Every row gives one point. The ring and each string are closed loops that go straight from each point to the next, and from the last back to the first. Before rounding, they use only three directions, however many columns there are. How many times does the string pass through the ring? Passing back the other way cancels.

Ring (9 x 4):
[[ 1.8  0.1  1.5  3.9]
 [ 0.3 -0.8  2.8  3.8]
 [-2.1 -0.9  2.8  2.3]
 [-3.4 -0.6  2.4  1.8]
 [-4.7  0.3  0.9  1.8]
 [-4.2  1.2 -0.6  1.4]
 [-1.7  2.7 -2.6 -0.1]
 [ 0.7  3.0 -2.9 -0.3]
 [ 2.1  1.9 -1.3  1.5]]
String (24 x 4):
[[ 0.0  0.8  0.3  2.2]
 [ 1.4  1.7 -0.8 -1.4]
 [ 1.9 -1.2  3.4  5.2]
 [ 0.3 -2.3  5.1  6.3]
 [-1.7 -2.2  4.7  6.2]
 [-1.4  0.4  0.8  1.9]
 [-1.4  1.3 -0.4 -1.9]
 [-4.9 -0.7  2.5  0.1]
 [-5.8 -1.8  4.0  4.8]
 [-6.1 -1.0  2.9  1.8]
 [-2.2  1.5 -0.7 -3.0]
 [-2.1  0.9  0.2 -0.4]
 [-3.0  0.2  1.3 -2.2]
 [-3.1 -2.2  4.7  4.3]
 [-1.9 -2.3  4.7  7.4]
 [-0.7  0.4  0.9  1.8]
 [ 1.4  0.5  1.0  0.7]
 [ 3.1 -0.9  2.9  6.4]
 [ 2.0 -0.9  2.7  8.4]
 [ 0.3  0.2  1.1  4.8]
 [ 0.8  2.1 -1.5 -1.3]
 [ 3.7  2.5 -2.1  0.1]
 [ 2.9  1.0  0.1  4.9]
 [ 0.2  0.0  1.4  5.5]]
Times through: 4
String (27 x 4):
[[ 2.1  3.9 -4.2 -2.2]
 [ 0.7  3.8 -4.0 -3.9]
 [-0.7  2.2 -1.8 -0.9]
 [-1.9  4.0 -4.6 -3.1]
 [-4.6  2.1 -1.9  2.2]
 [-4.8  0.2  0.9  5.6]
 [-2.7  0.4  0.7  3.2]
 [-2.9  0.3  0.8  3.1]
 [-5.7 -0.9  2.5  6.0]
 [-4.1 -0.3  1.8  4.5]
 [-3.0  0.2  1.1  3.3]
 [-6.2 -1.1  2.7  6.7]
 [-6.2  0.3  0.6  3.0]
 [-4.4  2.3 -2.0 -1.9]
 [-1.6  2.4 -2.0 -2.4]
 [-1.4  3.1 -3.0 -3.3]
 [-0.7  3.2 -3.2 -3.3]
 [ 0.5  4.5 -5.2 -3.4]
 [ 1.6  4.3 -4.8 -4.7]
 [ 2.9  4.2 -4.5 -3.1]
 [ 3.1  2.4 -2.0  2.5]
 [ 0.7  0.6  0.4  4.8]
 [ 0.3  1.1 -0.2  2.3]
 [ 1.6  2.5 -2.0 -1.8]
 [ 4.2  2.6 -2.3  0.7]
 [ 3.2  2.2 -1.7  2.4]
 [ 2.7  2.5 -2.3  2.2]]
Times through: 1
